Every row gives one point. Each copy is the shape, with its points in the same order, stretched, turned, moved and blurred by noise. Some copies are also mirrored. Which?

Shape (8 x 3)
[[-16  50 -14]
 [ 24 -28  -3]
 [  8  51   2]
 [-24  49  29]
 [ 32   7 -36]
 [ 13 -36 -10]
 [ -1  10 -53]
 [-30 -34  30]]
Copy 1 (8 x 3)
[[ -1  10 -55]
 [ -4  22  29]
 [-30  12 -42]
 [-19 -42 -32]
 [-11  66 -14]
 [ 10  20  28]
 [ 21  58 -35]
 [ 23 -52  37]]
Copy 1 is: only turned
Copy 2 (8 x 3)
[[ -7 -45 -25]
 [-25  22 -19]
 [-38 -53 -12]
 [-12 -38  28]
 [-34 -18 -63]
 [-10  34 -28]
 [  1  -8 -74]
 [ 20  51  29]]
Copy 2 is: only turned
Copy 3 (8 x 3)
[[ 21  -4 -54]
 [-35  -1  33]
 [ 11 -21 -42]
 [ 60 -12 -19]
 [-50  -2 -25]
 [-39  15  37]
 [-42  10 -45]
 [ 20  36  59]]
Copy 3 is: only turned
Copy 4 (8 x 3)
[[-69  60  -5]
 [  9 -24 -17]
 [-59  32  23]
 [-15  73  29]
 [-62 -23 -26]
 [  9 -12 -35]
 [-86  10 -57]
 [ 68  39 -30]]
Copy 4 is: mirrored

Shape (9 x 6)
[[-36  12  89 -37  12  10]
 [-75  19  21 -41 -26   3]
 [ 16 -16   9  27 -14  38]
 [ 21   6 -59  45  28  26]
 [-29  39 -16  42 -42 -19]
 [-21   9 -12  15 -15 -21]
 [  0  47  36  28 -37  43]
 [  4  70  -7  38 -25  19]
 [ 18  -1   1 -81  20 -12]]
Copy 1 (9 x 6)
[[ 71  39 -46 -28  -4  44]
 [ 34  29 -63  31  10  20]
 [  8 -14  34  19 -19  24]
 [-53 -33  33   6 -24 -30]
 [-49   9 -11  29  28  16]
 [-21   1 -12   6  23   7]
 [-10  28  19  33 -25  67]
 [-55  33  14  27  -8  26]
 [ 54  47 -17 -17 -18 -18]]
Copy 1 is: mirrored
Copy 2 (9 x 6)
[[ 54 -34  47  -5 -10  65]
 [ 43 -12  14 -14 -75  40]
 [-29 -21  -6 -39  18  14]
 [-15   4 -55 -35  47 -52]
 [-22 -35 -32  25 -29   0]
 [ -7 -10 -12   0  -7 -11]
 [-19 -58 -31   3  -1  58]
 [-15 -43 -57  17  12  24]
 [ 30  62  11 -14  25   8]]
Copy 2 is: mirrored
Copy 3 (9 x 6)
[[-34  58  -5  -6 -14  91]
 [-59 -15 -59  17 -36  90]
 [-10  25  25  49  18 -46]
 [ 51  -9   9  48   4 -84]
 [  1 -25 -90  31  35  -3]
 [ -1 -30 -47  17  14  11]
 [-20  58 -31  38  21 -15]
 [  6  33 -69  26  11 -32]
 [-51   5  29 -63 -91  15]]
Copy 3 is: only turned
